Rows are points. A path goes straight from each point to the next, and from the last back to the first. The post is the endless flat space through its rows: a point in 2 columns, a line in 3, a plane in 4, and so on, so that a path can go around it. Count how often the path circles the post. Going back the other way cancels.

Post (1 x 2):
[[ 6 15]]
Path (30 x 2):
[[ 27  42]
 [ 24   5]
 [ 12 -21]
 [-68 -15]
 [-33  69]
 [ 36  52]
 [ 79  30]
 [ 75 -12]
 [ 38  40]
 [ 16  70]
 [-50  27]
 [-21 -26]
 [ 15  -2]
 [ 31  14]
 [  6  43]
 [-23  24]
 [-27  -8]
 [  0 -22]
 [-81   9]
 [-38  70]
 [ 25  32]
 [ 95  19]
 [ 23 -20]
 [-15   0]
 [-56 -28]
 [ 22 -44]
 [ 84  15]
 [ 54  57]
 [-40  35]
 [-37  54]]
Times around: 0

Post, 5 rows:
[[ 17  33  -3  23 -42  90]
 [  2   1  -7   4  -7   9]
 [ -5 -40 -21   9 -24 -72]
 [ 10 -18  24  27   7 -40]
 [ 14  25 -15  13 -18   9]]
Path, 30 rows:
[[ -2  77 -47  12  11 -16]
 [-22  32   4   2 -38  33]
 [  8 -54  54  28 -29  25]
 [ 37  25 -34  -1 -41 -24]
 [ 14 -22 -60  -3 -20  11]
 [ 13  -8 -17  33 -22  51]
 [ 10  60  -6  27  19 -33]
 [-11 -20   1  14 -16 -67]
 [ -2  -5  -6  -6 -80  66]
 [  6  12 -42 -16 -24  28]
 [ 12 -14 -66  -3 -28 -12]
 [ 12  16 -20  47 -19  27]
 [-21  -5 -13  22 -52  22]
 [ 21  52  50  70 -35  48]
 [ 13  39 -21   1 -56  21]
 [ 15 -45  -4  -3 -63  39]
 [ 27  29 -11 -15  50  34]
 [ 19  34  23  24  63 -41]
 [-15  38   4  26 -20  32]
 [-22  20  27  23  -9 -33]
 [  3  32 -11  -3 -24  42]
 [ 25  -7 -18 -12  -4 -10]
 [ 17 -29 -16   7 -20  49]
 [ 13   1 -24  39 -18  20]
 [ -5  10 -21  14 -18  30]
 [-32  59 -52 -32 -30  28]
 [ -1 -23   4  12 -95  78]
 [ 13 -22   9  12 -26  11]
 [ 44  15  -7  15  49   1]
 [ 21  -1 -17  41  15 -47]]
Times around: 5

Post (11 x 12):
[[ -1  28 -28  24 -24  15  -5  33   4  24  14  26]
 [  4   2  44   8 -14   1  12  -6  -8 -37   2  13]
 [-31   3 -41  -1  36  22 -35 -41  49 -26 -28 -29]
 [-26   0 -28  -1   0   7  21  32  36  26  13  43]
 [ 28 -32  17  -8  -3 -32  -1 -10   5 -28  40   7]
 [ 29  17 -28  25  28  12  24  16  32   5   7  38]
 [ 31  -7  19 -42  -2 -17  -5  13  11 -16   9   1]
 [  9   6  68 -15  14 -10 -28   6   9 -19  51  21]
 [-34 -20 -41  11  45  19 -52 -36  22 -10 -70  11]
 [-48  -8 -51   8  71  63 -27 -25   6  27 -45 -35]
 [-44  -6 -56  20  59   5 -22  -4  11 -29 -65 -46]]
Path:
[[-13  17 -95 -35  57  43  15  14  22  33 -57  24]
 [  4 -46  -9  -7   5 -21  15  -3 -15  29 -21  11]
 [-62 -41 -28 -17  13  53 -33  -9  34  65 -52 -13]
 [ -3 -71 -31  68  58  16  -9 -66   8 -75 -49  23]
 [-39  -7  -1   4 -37 -29 -54 -16 -35 -80 -13 -25]
 [ -8 -11 -24  -2  54 -14 -63  -4  23   1  18  24]
 [-51  -5  34   3 -19   9 -63 -94  49 -32 -14  26]
 [-29   7  29  27  32  16 -30  -6  31 -10   9  27]
 [  9 -22 -58 -65  15  27 -10  38  33  32  36 -38]
 [  4 -26 -55  18  51   3   7  -9  22 -49 -73  20]
 [-34  25  29  31 -31  16 -20 -16 -14 -23   4  39]
 [-14  18  33  10  36 -27  20  63 -30 -14 -13 -22]
 [ 35  -6 -43  59  42  12  28  30  -6  -3 -90   0]
 [ 14 -21 -87  34  40  62  33  58 -29  25 -93 -12]
 [-19  29 -14  19  42  18 -52 -19  23 -34 -16   3]
 [-33 -20  21  48   6 -19   1 -63 -17 -82  -4 -32]
 [ 16  11 -12  21 -21 -46  26  21  -3 -31 -45 -40]
 [ 14  19   9  20 -57 -21 -44  14  20 -64 -71 -30]
 [ 14  -7   8   2 -75 -73  33  48  24 -16  25  24]
 [ -6 -50 -29 -10 -57 -21 -10  -2  33 -56   3 -24]
 [-12   8 -44  38   1  23 -40   0 -11   1 -17  22]
 [-32 -26 -70  -9  70  -5  55   0  50 -10 -38  18]
 [-33 -36  26   2  19 -43  -5 -44  55 -35 -11  63]
 [-25 -43  -6  -2 -49 -36 -14 -18  64 -21  31  28]
 [ 11   6 -58  52  52  -7  25  12  26 -60 -49 -25]
 [-48  -1 -80  -9  60  29 -14  -6  50 -48 -49 -20]]
Times around: 5
